Each row is a point. The points of each table are mixes of a few directions, plus a little noise. Count the directions of each table, and those that both share. Where both have some left over, give the other angles between the two spaces (their principal angles), to ten degrees, smallest first.
(in the rows, 128 means zero)

First, 6 rows:
[[ 48 179 141]
 [126  75 162]
 [231  68 109]
 [135 171 100]
 [140 106 136]
 [ 92 171 121]]
Second:
[[118 157  98]
 [103 222 165]
 [143  61  62]
 [136 104 160]
 [125 124  42]
 [138 105 215]
 [131 119 151]]
Directions: first 2, second 2, shared 1; angles 60

First, 8 rows:
[[156  72 124 182 129 134]
 [146 112 129 146 135 132]
 [187  95 136 170 157 145]
 [127  78 118 170 110 124]
 [133 111 126 143 126 128]
 [ 53 249 131   7 119 112]
 [110 164 130  93 129 125]
 [111 143 127 111 122 124]]
Second (8 x 6):
[[132 160 135 102 142 132]
 [119  62 114 182  98 120]
 [131 154 133 106 140 131]
 [136 191 141  77 156 135]
 [113  11 103 224  75 114]
 [136 190 141  78 156 135]
 [123  90 120 159 111 124]
 [133 167 136  96 145 132]]
Directions: first 2, second 1, shared 1

First:
[[135  97 152 125 142  84 181 107 138  91  95]
 [104 167 137 126 137  79 176 213 121  75 182]
 [ 84  58  81  88 154  72 173 249 134  50 100]
 [156 104 131  68  90 216 162  35  93 126 183]
 [145 135 136 125 112 174 108  62 119 164 141]
 [150 159 123 157 111 156  83 122 137 164 114]
 [125 111 114 134 135 110 120 162 141 121  94]
 [156 176 143 177 116 134  85 119 145 165 107]
 [ 96 146 137 148 153 131  64  84 122 198 141]]
Second, 11 rows:
[[171  89  86  44  37 140  91 148 186 110 169]
 [110 101 179 138 151 144 198 121 150 105  93]
 [140 122 110 135 148 137 211 152 128 134  75]
 [ 71 112 162  67 129 145 113 148 163  78 149]
 [179 125 100 121  72 120  72 113 133 146 166]
 [121 105 145 106  99 129  93 110 158 108 157]
 [ 92 189  39 133 167  98  75 159  72 158 132]
 [104  83 116 135 131 123 179 104 170 111  88]
 [101 182 200 187 185 123  85 108  64 141 151]
 [221 166 171 150 126 159 171 165  76 162 124]
 [100 133  98 194 162  94 123  81 111 150 103]]
Directions: first 5, second 5, shared 0; angles 30, 30, 40, 60, 70

First (8 x 14):
[[178 112 122 153  59 115 173 168 115  99 141 110 166 226]
 [ 56 113 130  75 165 168 107 126 110 119 137 123 113  45]
 [190 143 115 144 166  70 141 104 120 207 194 211  74  35]
 [137 139 102 158 169 116  81  87 153 167 122 103 123 146]
 [133 157 178 132  89 125 157 141 149  91  66 160 131 142]
 [182 102 126 126  65 107 200 182  87 113 187 158 141 150]
 [104 148 156 115 139 135 123 119 142 121  94 152 112  86]
 [ 43 111  95 121 171 189  41  98 149 107  83   7 165 192]]
Second (10 x 14):
[[120 101 181 152 176  86 140 110  47 223  80 153 167  89]
 [153 143 135 115  58 158 144 190 186  66 150  80 160 182]
 [ 73 103 131  82 151 178 112 154 148  88 138 110 120  63]
 [242 135 113 195  70 154 118 163 176  84 145  96 133 150]
 [ 61 142 109  55 126 212  91 148 173  51 165  93  94  53]
 [140 122 173 155 187  71 131 110  99 238 102 153 156  88]
 [108 172  87  99 117 121 119  95 159 108 158 138  86 164]
 [151  82 113 161 152  95 146 136 150 128 122 153 125 162]
 [ 62 155 140  80 156 106 128  97 107 171 126 144 125 116]
 [169 126  99 184  86  98 150  76  34 123  94 161 115 214]]
Directions: first 4, second 6, shared 2; angles 80, 80

First (10 x 20):
[[129 135 115 172 156 110 123 115 164 124 167 167 158 127 127 103 114 150
  178 172]
 [130 113 171 157 131 115 121 176 173 171 191 164 101  97 110  96 100 172
  141 138]
 [191 127 125 153  67 150 107 120  85 135  97  86 137 115 151 125 156 114
  128 167]
 [138 145 139 187 211 111 201 104 173 122 195 212 194 127 137 112 134 142
  168 150]
 [ 91 142 118 109 134 125 112 128 122 136 103 100  94 161 123 132  93 104
  107  97]
 [103 101 120  53 100 136 112 139 112  97  96 104 110 111 112 158 154 132
   99  96]
 [143 136 178 161 159 125 153 154 165 125 199 151 140 109 134  92  82 120
  140 160]
 [ 94 126  95  91 120 124  98 116 119 107  96 108 118 144 118 143 127 124
  126 114]
 [175 134 107 102  73 164 129  96  49  96  50  55 148 136 160 160 174  71
   94 132]
 [ 85 121 109  97 128 120 126 132 118 169  87 132  79 151 107 158 146 151
   97  53]]
Second, 11 rows:
[[174 177 114 114 152 171 228  49  33  75  44  74 194 179 191 181 176   7
   69  96]
 [118 118 136 135 119 118 101 151 151 149 148 137 103 118 114 112 110 155
  139 133]
 [162 171 158 154 117 157 164 121  68 170  80  62  95 174 167 135 100  45
   65  91]
 [118 115 123 123 129 119 114 134 147 122 143 145 131 115 116 123 132 154
  145 138]
 [135 133 108 110 144 136 160  93 109  85 108 131 174 133 141 150 163 106
  127 129]
 [117 118 142 141 114 117  93 162 154 164 153 134  89 118 111 107  99 159
  137 132]
 [132 133 134 133 125 131 129 131 123 138 124 120 119 133 131 126 121 121
  121 124]
 [132 130 114 117 139 133 148 106 117 100 117 131 158 130 136 142 151 116
  129 129]
 [111 113 152 150 106 111  73 181 168 186 166 136  64 113 101  93  80 176
  141 134]
 [103  95  97 102 142 107 110 122 170  80 159 181 169  93 102 130 162 187
  178 157]
 [107 104 128 128 122 108  88 156 170 139 164 158 111 103 100 109 117 183
  159 145]]
Directions: first 6, second 2, shared 2

First (11 x 32):
[[145 131 114 114 148  95 118 116  96 106 130 174 181 162  86  96  90 147
  112 190 112 185 112 144  95 182 124 155 122 249 168 175]
 [100 102 145 150 108 140 130 127 135  97  87 141 149 127 134 125  97 132
  102 139 175 121  88 138 136 146 130 102 103 109 125 113]
 [131 125 126 127 132 120 125 125 119 117 126 138 143 135 119 121 115 133
  120 145 128 142 123 134 122 142 127 130 126 156 137 138]
 [137 132 119 121 137 113 124 123 115 127 132 148 147 145 110 113 119 135
  124 152 116 152 123 132 112 148 127 145 127 181 146 150]
 [128 150 115 119 125 123 133 122 141 180 136 156 127 160 117 106 146 134
  141 127 109 143 117 113 102 136 141 170 116 169 148 146]
 [ 99 141 129 137  97 147 141 125 169 194 104 157 114 159 137 109 150 130
  136 104 143 116  89 105 111 125 152 157  93 113 134 118]
 [141 125 134 127 136 140 127 140 127 114 153  71  89  82 155 166 153 110
  144  90 119  92 175 126 163  81 115  95 160  47  93 101]
 [ 94 116 143 149  98 152 137 130 159 141  92 134 121 131 148 128 127 126
  120 108 168 102  93 119 135 122 140 116 102  74 117 102]
 [135 135 128 125 131 135 130 133 136 142 145 101  99 111 143 144 153 119
  144 100 116 108 153 121 141  98 126 124 143  86 111 115]
 [153 134 117 114 150 110 121 126 103 113 152 126 138 128 111 127 123 131
  131 149 100 150 151 136 121 137 118 135 147 172 138 150]
 [148 114 137 127 146 134 122 140 108  77 152  63 101  69 150 172 134 111
  135 106 122  97 183 139 171  88 105  77 170  53  90 103]]
Second:
[[145 137 117 116 143 112 123 124 112 127 144 137 140 138 111 120 124 133
  130 146 106 150 138 132 115 140 124 143 136 176 142 149]
 [ 98 106 150 152 103 156 135 135 151 115  96 110 113 107 157 145 125 120
  118 101 173  90 109 126 154 110 132  92 114  42 102  89]
 [100  78 161 159 111 149 126 136 124  43  83 101 140  85 152 155  84 122
   92 131 194  97 109 151 169 128 115  53 122  47  98  87]
 [125 145 122 124 122 133 134 127 147 174 135 133 110 141 132 123 155 126
  144 108 116 121 128 112 119 115 139 151 122 122 130 128]
 [147 161 106 107 140 113 129 123 130 183 157 146 121 156 111 110 157 131
  151 127  84 149 141 114 101 129 136 177 133 183 149 156]
 [101 118 143 146 103 154 136 133 157 141 105 116 106 117 154 140 139 120
  127  95 159  92 113 118 145 106 137 110 114  53 107  95]
 [143 114 128 125 147 109 117 126  94  72 131 128 158 120 111 128  94 133
  111 165 127 152 136 150 130 152 112 111 141 170 136 144]
 [150 132 117 115 149 106 120 124 101 108 145 137 149 134 106 120 113 135
  125 159 106 158 140 139 116 148 118 138 141 189 145 155]
 [143 161 108 110 135 119 131 124 136 189 155 145 115 156 116 111 161 131
  153 120  88 142 138 110 103 124 139 176 130 169 145 150]]
Directions: first 3, second 2, shared 2

First, 9 rows:
[[164 135  99 151  90 124 142 150  95  83 101 118 121 152 119 161 115 125
  112 112 126 121  93 144 145 108  69 105 108 121 135 129]
 [ 97 134 132 122 101 144 136  89 136 115 150 124 139 138 132 121 133 131
  139 189 107  83 110 159 186 114 125 180 169 121 122 124]
 [157 136 149 159 164 127  83 167 144 161  95 119  87 146  79 142 117 111
   95  31 169 122 162  80 103 146 149 110  80 164 135 125]
 [ 81 137 111 115  96 127 132  90 124 108 169 122 155 116 155 115 119 109
  171 209  87  90 101 147 192  85 142 163 172 111 121 113]
 [128 119  85 164 109  82 119 216  48 122 140 101 116  94 161 165  98  72
  132  63 115 147  75  80 145  65  98  27  39 104 151 116]
 [107 130 167 104 149 158 125  71 183 151 135 142 133 141 111  98 151 157
  128 170 135 106 165 150 129 167 164 200 184 144 114 133]
 [143 109 118 110 160 103 139 161 114 145 127 143 139  89 158 119 132 134
  137  99 134 206 145 102  47 145 139  62  97 117 132 137]
 [101 115 175 127 133 160 140  99 149 157 139 128 115 146 116 121 161 159
   95 144 140  93 131 159 158 164 120 186 149 130 126 141]
 [174 136 116 100 149 126 135 109 159 110  96 155 147 130 120 111 126 153
  144 135 137 182 170 131  46 159 144 118 154 141 116 135]]
Second (9 x 32):
[[148 141 161 192 134 122 130 143 116 118 136 126 110 107 110 155 148 133
  116 108 162 111 160 138 147 145 106 113 101 119 126 156]
 [ 65  58 134 124  86  76  67 139 169 133 133 124 116 206  35  95   7 151
  110  91 165  73 142 202 236 153 219 237 168  10 187 109]
 [129 128 133 138 128 125 127 130 127 127 129 127 125 127 123 131 128 129
  126 124 134 123 133 132 134 132 128 129 126 123 129 131]
 [158 159 135 147 146 147 152 128 109 123 128 129 128  92 160 148 180 121
  132 137 124 144 131 102  90 123  87  82 105 172 104 143]
 [122 116 149 164 120 110 112 139 132 123 134 126 114 137  93 134 107 137
  116 106 158 103 151 154 168 144 140 149 123  91 143 139]
 [139 133 155 180 129 119 125 140 121 120 135 126 112 117 106 148 136 134
  117 108 159 111 155 142 152 144 117 124 109 112 130 149]
 [105 116  73  23 124 145 133 103 142 143 114 132 159 152 169  88 111 117
  151 167  67 164  72 102  83  96 151 138 167 157 124  84]
 [132 143  88  56 139 157 152 107 124 137 117 132 154 119 188 111 156 113
  150 168  73 171  85  85  61  98 113  98 142 188 106 104]
 [155 157 125 128 146 150 154 123 111 126 126 130 134  95 168 141 180 118
  136 144 112 152 122  96  81 117  89  82 111 178 103 135]]
Directions: first 5, second 2, shared 0; angles 50, 60

First, 10 rows:
[[121 175 119 141 144  86 123 128 123  62  55  44 144  85 146 147 194 120
  114 108 157 124 170 180  18 125 121 218 177 155 187  49]
 [150 101 134 151 114 110 164 161 133 179 149 211 168 140 115 110  91 146
  152 131 135 153 138  88 132 185  86 148  94 160 192 114]
 [122 168 133  86 106 141 112  83 114  81 146  89 103 147 148 128 147 133
  105 145 116 105  71 161 163  87 150  45 129  90  55 173]
 [107 115 141 117 110 192 144 134  93 136 152 200  92 176 107 116  78 117
  127 118 118 115  84 114 179  90 167  15 122  44  64 199]
 [149 173 128 118  96  98 189 112  84 110 132 217 162 162 131 102 119 160
  132 120 152 136  90 134 113 107  61  87 120 151 175 142]
 [183 127 140 137 169 145 104 116 196 132 178 124 200 127 156 101  86 128
  120 198  65 126 117 100 123 233 152 139  83 133 142  78]
 [121  53 127 119 120 105  59 141 208 211 177  17 105  78 129 161 160 139
  138 166 105 142 156 111 223 203 152 194  74 181  89 130]
 [127 176 115 117 112  77 150 105  98  92  96 114 133 123 138 130 176 151
  127 105 162 132 123 162  95  80  73 149 151 175 162 121]
 [ 98  89 153 151 119 197 134 183 110 128 110 159 110 137 104 132  87  91
  125 111 126 126 142 121  99 161 197 100 135  34 122 129]
 [106 106  95 145 190 132 105 120 120 149  81 101  68 105 103 150 137  99
  148  81 145 121 180 106 131  10 125 183 196 150  99 136]]
Second:
[[137 140 143 129 114 160 160 136 104 111 140 201 150 165 127 106  86 126
  122 133 120 124  96 122 116 146 137  61 117  80 135 143]
 [103  94 141 165  70  83 161 209 112 158  86 143 147  99 111 145 161 138
  146  93 186 165 185 142  64 216  98 217 116 156 242  77]
 [157 154 148 141 138 144 130 139 148  79 128 128 199 128 154 110 110 123
  107 167  99 123 127 140  53 227 154 136 112 100 178  62]
 [106 102 109 125 126  90 108 127 134 167 114  74  82  98 114 156 173 134
  147 102 155 139 161 129 163  80 106 187 144 182 115 140]
 [193 194 137 118 206 177  82  67 193  36 159  69 206 135 185  98  92 108
   83 218  36  90  90 142  76 191 191  97 124  87  97  60]
 [113 116  96 103 156 114  87  79 139 160 138  68  55 114 119 149 156 130
  139 115 127 116 129 119 217   7 114 132 153 171  38 186]
 [106 113 111 109 126 130 126 104 105 161 139 141  66 139 107 138 132 131
  144 101 143 125 114 113 208  23 110  90 141 140  62 203]
 [112 112 139 136  85 129 170 163  87 148 120 200 124 148 108 123 112 135
  140 102 159 143 124 122 126 133 113 104 118 108 157 153]]
Directions: first 6, second 3, shared 3

First:
[[123  99 134 167 102 106 131 133 125 160 117 114 123 153 141 108 149 122
   97  93 134 100 156 125 125 138 108 115 134 153 112 138]
 [114 171 169  88 217 158 155  99 113  80 138 161 115 114 123 120 119  93
  224 174 109 197  86 136 107  85 143 158 138  89 178 175]
 [142 135  98 112 104 133 108 141 141 122 131 124 140 111 120 151 112 155
  106 136 131 117 124 125 142 142 139 124 116 125 116  91]
 [138 122 106 127 101 125 113 141 136 134 130 121 137 120 124 142 121 147
  102 125 134 112 133 126 139 142 131 121 120 131 114 102]
 [136 184 118  56 174 168 120 120 133  70 147 157 140  81 108 164  90 138
  189 190 117 181  74 131 132 110 166 153 116  82 157 111]
 [134 121 113 131 105 124 119 137 134 135 127 121 134 125 127 135 125 140
  105 121 133 113 134 125 135 138 125 121 123 134 115 111]
 [ 97  84 197 204 151  92 173 105 100 172 109 119  92 193 157  56 183  66
  138  76 127 119 168 133  96 110  80 120 161 160 136 215]
 [143 108  87 140  68 115 101 153 145 150 124 109 143 124 126 146 124 161
   66 108 140  88 148 121 146 158 127 111 116 147  95  83]]
Second, 8 rows:
[[117 141 100  89 113 125 113 105 139 115 127  96 116 120 119 147 113 152
  106 129 111 105 157 109 148 127 141 128  97 139 106 140]
 [120 138 106  97 116 126 116 110 137 117 127 102 119 122 121 143 116 147
  111 129 114 110 152 113 144 127 138 128 103 136 110 138]
 [138 116 154 164 141 131 142 150 118 140 129 158 139 136 136 111 142 105
  148 127 144 149 100 145 109 129 116 128 157 118 149 116]
 [125 132 119 116 123 127 123 121 131 124 128 118 124 125 125 133 124 136
  121 128 123 121 137 122 134 128 132 128 118 131 121 132]
 [105 156  67  45  97 122  95  78 151 100 124  57 102 111 109 168  96 181
   81 131  91  79 192  87 172 126 156 127  61 151  80 155]
 [123 134 115 110 121 126 121 117 133 122 127 113 122 124 124 137 121 139
  118 129 120 117 142 119 137 128 134 128 114 133 118 134]
 [161  88 216 249 173 137 176 200  94 168 133 230 166 153 156  70 174  52
  196 124 181 199  35 187  65 132  88 129 225  95 197  89]
 [135 119 147 154 137 130 138 144 121 136 129 150 136 133 134 116 138 112
  143 127 139 143 108 141 115 129 119 128 149 121 143 120]]
Directions: first 2, second 1, shared 0; angles 60

First, 10 rows:
[[ 93 106 162 174 151 116 116  86 146 137 180 137  38 169 170 156 132 118
  136 143 155  81 146 109 125 108  50 131 109  55 163 122]
 [157 182 135 146 121 143 170 204  96 129 179 201  80 198  89 129 103 170
  143 142 162  83 149 128 130 102  89 173 158 156 147  71]
 [137 145  86 105  83 168 119 142 141 140 119 154 158 142 114  99 132 139
  154 142 137 137 138 155  98 140 136 122 124 156 122 129]
 [151 132  73 128 140 179 104 135  83 171  77 143 155 158 124  85 187 125
  170 158 131 149  68 116  73 145 140 139 113 118 142 139]
 [108 116  85 100  52 180 102  99 197 121 133 138 172 129 144 106 131 127
  155 144 140 139 174 172 104 151 131 100 114 142 110 146]
 [ 79  59 165 170 147 136 115  51 175  95 167  93  86 140 202 167 158 100
  131 142 143  98 157  97 155 131  83 126 120  45 138 140]
 [175 146  73  78  95 177 146 178 110 110  66 124 246 101  88  89 144 144
  138 126 107 179 109 144 129 162 222 138 157 211  89 128]
 [140 133  99 109 146 117 101 121  95 168  68 110 159  99 114 101 147 115
  129 122 103 168  74 128  94 136 161 110 106 133 129 156]
 [130 126 192 115 140  59 174 149 141  66 146  88 142  61 111 176  66 130
   61  79  99 131 162 125 213 119 167 128 167 170  97 115]
 [111 132 209 150 203   7 130 114  95 144 141  95  43  83 125 174  77 109
   65  83 100 116 104 105 160  85  98 114 116  97 149 133]]
Second, 9 rows:
[[127 130 108 189 170  89  87 121 156 141 120  83  72 162 175 184  80 184
  142  88 166 111 121 157 203  48 144  99 247  73 134 201]
 [129 129 138 101 114 139 142 122 118 120 129 144 156 113 113 110 139 105
  124 139 110 139 134 115 105 154 128 132  83 143 123 107]
 [130 134 151  70 109 130 146  83 116 105 126 149 208  93 113 110 116  80
  130 130  78 163 157  99 115 157 154 105  55 128 111 117]
 [127 123 129 119 108 155 146 160 118 132 135 146 122 123 104 100 168 117
  116 154 131 120 117 125  82 168 103 161  89 168 132  84]
 [133 143 144 106 149  94 118  62 124 113 118 123 181 119 147 152  70 112
  147  97  93 158 155 106 178  92 174  74 131  71 116 176]
 [103  96 117  90  51 159 133 131 197  97 132 109 170  72 120 107 147 114
  100 137 124 140 163 168 106 187 133 125  98 196  97 110]
 [133 128 118 163 140 141 131 178 112 151 133 134  68 155 119 121 163 150
  123 146 160  99  95 135 104 130  92 168 145 145 148 102]
 [147 142 138 133 142 163 165 190  53 156 139 183  91 157  80  82 200 111
  124 178 133 104  79  90  45 173  71 202  58 163 160  44]
 [127 131 110 182 169  84  85 106 160 135 118  80  86 155 180 188  67 180
  144  81 157 117 130 155 214  42 154  85 246  66 128 211]]
Directions: first 5, second 3, shared 1; angles 60, 70

First, 9 rows:
[[137 207 120 142  66 183 193 124 165 111 130 152 209  96 155 102  98 147
  217  74  67  93 180 190 104  66 140 152 174 133 154 129]
 [117 186 115 146 152 137 161 114 133 126 110 119 163  44 130 132 123 145
  142  69 116 124 163 127 121  91 107 124 130 142 128 124]
 [112 108 125 126 199  90  99 122 102 139 115 101  89  94 109 151 149 125
   65 127 169 154 111  76 141 150 105 108  90 135 106 124]
 [129   7 147  99 166  68  38 144  89 146 142 112  25 226 101 151 159  98
   33 226 193 165  52  72 158 217 133 108  83 112 104 132]
 [120 173 118 143 153 132 151 116 131 125 112 118 151  61 129 133 127 141
  132  81 122 128 152 121 122  98 109 126 124 137 125 126]
 [151 152 134 128  31 181 166 140 165 114 149 165 180 178 154  98 100 130
  215 133  75  94 146 201 111 100 162 156 180 119 158 134]
 [116 137 120 135 177 111 122 117 115 133 113 110 119  79 118 141 137 132
   96 107 147 140 131  97 132 128 107 115 105 138 116 123]
 [137  72 140 110 105 119  93 143 122 132 146 136  96 207 126 128 132 112
  114 185 143 132  96 129 135 164 146 132 127 114 129 134]
 [136 109 134 119 102 133 122 138 131 128 140 138 124 169 132 122 124 121
  136 153 122 126 119 142 128 136 142 133 138 122 134 131]]
Second, 11 rows:
[[125 107 139 110 213  32  75 130 102 143  99 110  63  55 137 166 148 135
   60  92 188 153 146  56 115 154  51 156  96 144 131  98]
 [122 156 115 148  88 203 171 117 139 119 142 129 179 162 108 103 119 121
  163 147  87 117 109 170 147 103 186  90 137 117 110 156]
 [157 103 147 104  37 137 125 152 156 120 153 171 132 206 164 111 110 121
  182 158 102 103 139 178 106 134 143 176 177 118 165 123]
 [132 119 134 120 133 102 113 135 126 130 125 130 109 121 136 136 131 129
  121 125 141 130 135 118 121 135 109 144 128 130 136 118]
 [123 154 111 149  77 216 177 119 143 114 150 128 188 174 110  96 116 123
  175 153  78 114 105 181 148 103 199  89 143 116 111 159]
 [130 152 117 145  41 230 182 126 153 113 161 141 197 210 114  86 109 120
  199 165  66 103 104 201 144  99 209  98 159 112 125 160]
 [114 133 120 134 193  97 114 116 108 135 111 105 106  68 115 148 144 135
   83 103 156 145 130  88 134 132  99 115  99 140 112 123]
 [129 135 126 130 118 141 135 126 132 124 132 128 138 135 126 121 126 128
  137 132 119 125 125 137 133 125 140 121 132 124 126 131]
 [115 124 128 128 202  78 103 123 109 135 104 108  94  61 121 153 142 133
   73 101 168 150 135  75 128 138  81 126  95 141 120 113]
 [107 127 122 129 244  54  94 113  98 146  90  89  77  27 116 166 154 136
   44  85 188 159 138  44 132 142  60 119  75 149 108 108]
 [156 101 148 106  56 122 117 150 148 123 143 163 121 187 162 117 112 124
  173 147 115 111 141 164 107 135 130 174 166 121 162 121]]
Directions: first 2, second 2, shared 1; angles 70

First, 11 rows:
[[ 97 103 121 126 135 102 131 157 108 119  72  78 147 134  84  94  77 138
   30 142 167 167 177 189  79  88 112 111  93 118 107 165]
 [163 101 168 142 110 113 114 134 100  93 145 189 197 223  92 132 100  84
  103  73 110 132 178 142 108 142 156 190 174 116 145  70]
 [109  93 132 151 134 133 139 165 127 123 114  94 157 157 117 113 124 122
   89 115 161 152 161 178 112 162 123 125 134 112  77 110]
 [149 162 103  85 106 141  82  95 108 153 191 183  90  54 126 119 165 147
  199 120  73  60  75  56 163 110 159 160 169 151 194  82]
 [172 149  88 117 132 130 107 129 145 109 145 139 123  88 159 134 155 140
  189 129 106  96 121  49 146 152 104 111 128 116 164 128]
 [107 124 121 153 152 120 160 137 154 129  70  59 124 128 146 137 116 141
   94 154 164 174 132 168 114 119  77  65  49 110  73 205]
 [ 96 157 117  94 124 141 137 122 146 130 130 127  65  73 144 110 122 139
  127 189 148 109 121  94 125 106 162 127 173 162 196 128]
 [155 144 209 199 149 158 227 100 224  79 116 161 127 249 246 230 144  61
  199 152 153 172 127 118 165 217 124 116 143 132 103 153]
 [113 114 138 132 124 110 118 123  92 157 121 115 153 140  82 121 118 138
   90  95 115 143 120 186 120  91 122 128  84 118  81 140]
 [118 147  86  98 126 148 101 125 119 171 167 113  88  34 139 111 181 166
  181 135 107  82  74  91 160 130 130 114 132 139 129 107]
 [130 125 125 107 114 109  95 120  89 142 139 149 141 120  79 107 109 137
  104 104 103 115 127 138 117  85 141 153 129 125 144 112]]
Second, 9 rows:
[[125 131 138 132 125 128 128 127 123 127 133 136 124 129 129 129 128 125
  126 133 123 126 130 122 124 118 140 137 136 128 137 125]
 [154  99  63 108 165 139 117 141 157 129 117  72 154 111 132 113 140 130
  156  89 175 139 123 167 159 197  56  62  76 127  64 160]
 [116 151 186 145 105 133 133 121 114 124 140 172 102 144 146 145 132 123
  117 155 102 114 133  97 105  89 181 168 183 133 173  97]
 [145 123 139 122 160 183 119 150 183 125 146 118 110 124 195 137 188 114
  191 112 169 117 127 131 143 210 106  48 151 157  83 107]
 [148 116 118 118 159 169 120 145 176 126 138 105 121 121 176 130 172 116
  177 106 166 126 126 141 149 203  93  54 130 147  82 124]
 [122 119  95 123 113  84 128 116  91 132 109 116 152 121  72 116  84 142
   88 126 109 139 128 140 127  84 119 169  90 106 141 157]
 [116 161 226 147 115 172 133 134 146 120 163 191  76 150 196 153 175 108
  154 160 115 102 133  81 104 128 194 136 226 157 165  64]
 [101 144 157 144  85  75 141 105  67 130 118 169 125 144  73 129  74 136
   65 162  73 129 131 105  97  24 188 230 142 108 199 126]
 [137  99  26 108 128  62 126 115  88 137  87  70 189 109  34  98  59 149
   76 101 126 156 125 170 145  97  69 154  23  87 109 202]]
Directions: first 6, second 2, shared 0; angles 30, 30
